Each row of a before or after table is a point. One or more steps were done to the points. Then noise was added and the rows were shuffled. The steps act on columns, c1 being the first. Name the steps. A step turns or swaps two columns, mirrors them in a line or flattens them onto one, adds a multiple of one to another, or multiplies or shifts one. Angles are multiples of 10 degrees, from the lower column toward the higher: turns from -170 to 170, lines from 10 to 170 but not 90. Use the fewest steps. Two steps may share a column if one is a turn and the other turns, adds or multiplies; they go together, in the order done. Otherwise the lowest column goes first.

Before (9 x 3):
[[-12  33  17]
 [  4 -24   0]
 [ 34  34 -12]
 [-13  18  11]
 [-15 -16 -25]
 [-32   8 -63]
 [ 50  31  -3]
 [ 60  -2 -40]
 [ -8   5  52]]
After, 9 rows:
[[ 30 -21 -40]
 [ 30 -45  48]
 [ 30   0 -43]
 [-46  14 -21]
 [-19 -14  -5]
 [-25 -24 -22]
 [ 15  -8  40]
 [  3  19   9]
 [ 70  13  -9]]
Steps: turn c1 and c3 by 50 degrees; turn c2 and c3 by -140 degrees

Before:
[[-31  21  34 -29]
 [ -2 -34   8 -22]
 [  3  44 -19  19]
 [ -3 -15  16  33]
 [  5 -29  24  22]
 [-18  16 -28   1]
 [ -6  -4  -2 -27]
 [  1  -8   3  11]
 [ -4 -67 -24   8]
 [-32 -55 -26  44]
 [-10  19 -51   1]
 [-32  24  99  25]]
After, 12 rows:
[[ 20   0  -7 -11]
 [-14 -39 -13 -62]
 [ 17 -61 -28 -30]
 [ 14 -14   0  26]
 [ 17 -28 -31  12]
 [-11  86 -59   5]
 [-13  24 -12  41]
 [ 27   4 -36 -21]
 [ 22  30  43  -7]
 [  3  -8  30  -5]
 [ 12 -15  49  -4]
 [ 17  13 -22 -33]]
Steps: shift c1 by 20; turn c2 and c3 by 140 degrees; turn c2 and c4 by -160 degrees

Before, 9 rows:
[[ 12   1 -40 -24   7  -3]
 [  4  10 -25 -33 -54 -18]
 [-36 -42  15  18  15 -45]
 [ 21  -4 -12 -46 -29  21]
 [-18  -4  46  38  32 -35]
 [-62  11  -2  19  30  49]
 [ -6  29 -47   4 -17  42]
 [-11 -22  18  20  13 -43]
 [-19 -48  30  59  19 -19]]
After:
[[-38 -44   6 -19  -4 -43]
 [-26 -79  11   0   9 -17]
 [-17 -29  12  -2   7 -40]
 [ 31  32   1 -34 -15  23]
 [-33 -29  36  25  16 -34]
 [  4  16 -46  26 -17  42]
 [ 30  33 -14 -10 -44 -17]
 [-69  -8  -3  23  -5  49]
 [  5  15 -37 -14  13  -1]]
Steps: turn c1 and c5 by 30 degrees; turn c2 and c4 by 50 degrees; add 0.3 times c2 to c3

Before, 10 rows:
[[ -8  41 -11  27  -5  -9  29   1  -1]
 [ 10  30  25 -13  -4  28   0  28 -43]
 [-18 -18  19  55   7  59  -2 -30  23]
 [  9  24 -10 -10 -20  -2 -28  48 -18]
 [-10  23 -27   2  -1  25  42 -34  57]
 [ -6  21  23  -7 -58  11  -2  46 -41]
 [  9  18  30 -26 -21 -31  -6  32 -18]
 [ 24  41  40  12 -34  20 -21  32 -13]
 [ 32  10 -28   8 -17  -2  36 -16   8]
 [ -3 -13  33  50   7  62  19  28  23]]
After:
[[ 10  15 -10  38  28  -4   7  35  47]
 [ -9  39  18 -20  -4 -27  20  -3  36]
 [-23 -13  57 -13 -37 -10 -32 -32 -71]
 [  7  26   4  28  41 -73  13  24  24]
 [ 24  39  31  30  11 -50  17  33  21]
 [-15  25 -11 -24 -49  12  30 -33 -41]
 [  7  25 -16  -1  55 -30 -16  43  27]
 [ 32   8 -11 -29 -42   4  84 -17   4]
 [ -4 -17  59   6  48  -7  16  28 -73]
 [ -5  20  10  25   9 -55  -6  46  32]]
Steps: add 1.5 times c1 to c7; add -1 times c2 to c9; turn c6 and c9 by -130 degrees; mirror c3 and c4 in the line at 30 degrees; add 1.5 times c8 to c5

Before (10 x 11):
[[ 15 -33  12   0   1 -23  -9 -61 -11  -3  15]
 [-47  -8   0   5   4 -28 -13 -34 -43   0 -35]
 [ -1  14  -3  16 -28 -24   6 -54 -34  18   9]
 [-31  44   3 -74  41  -8   5  -7  -8  12  28]
 [ 21 -31   4  15 -23 109 -14  -7  22  23  17]
 [ 13 -18  44   8 -26 -21 -41 -18   7   5  24]
 [ 11 -29  44  21  -5 -21 -16 -17   8 -60  18]
 [-14  -3   7  13  16   1 -21  -7 -28  19  37]
 [-64 -22   8  31 -21 -31 -11 -60 -31   0  25]
 [ 15   2   1  30   9 -28  -1 -26  34  23 -41]]
After, 10 rows:
[[ 54 -25  25 -22 -45  13  16   1  68  20  11]
 [ 38 -53  18 -17  10   8   2  13 -67  17 -29]
 [ 25  -5  -5   0  38   8  26  -2 -53  19  15]
 [ -6 -37  25   3 -32  14  14  -9 -89  -1   3]
 [-25 -61  19 -19  24  23  25 -22 -61  -2 -20]
 [ 55 -15  -3  14  23  48  40 -19  14   6 -27]
 [ 50 -19  -6  -8  18  45  23 -27  18 -59  -5]
 [ 57 -62  14   3  14  19   8 -32 -21  -1   5]
 [ 62  -4 -97  -6  19 -51  22 -33  44  21 -22]
 [  8  -9   5  62  27   8 -44  45 -16  12  39]]
Steps: shift c1 by 40; swap c2 and c8; turn c3 and c6 by 120 degrees; turn c4 and c7 by 150 degrees; swap c5 and c11; multiply c9 by 2
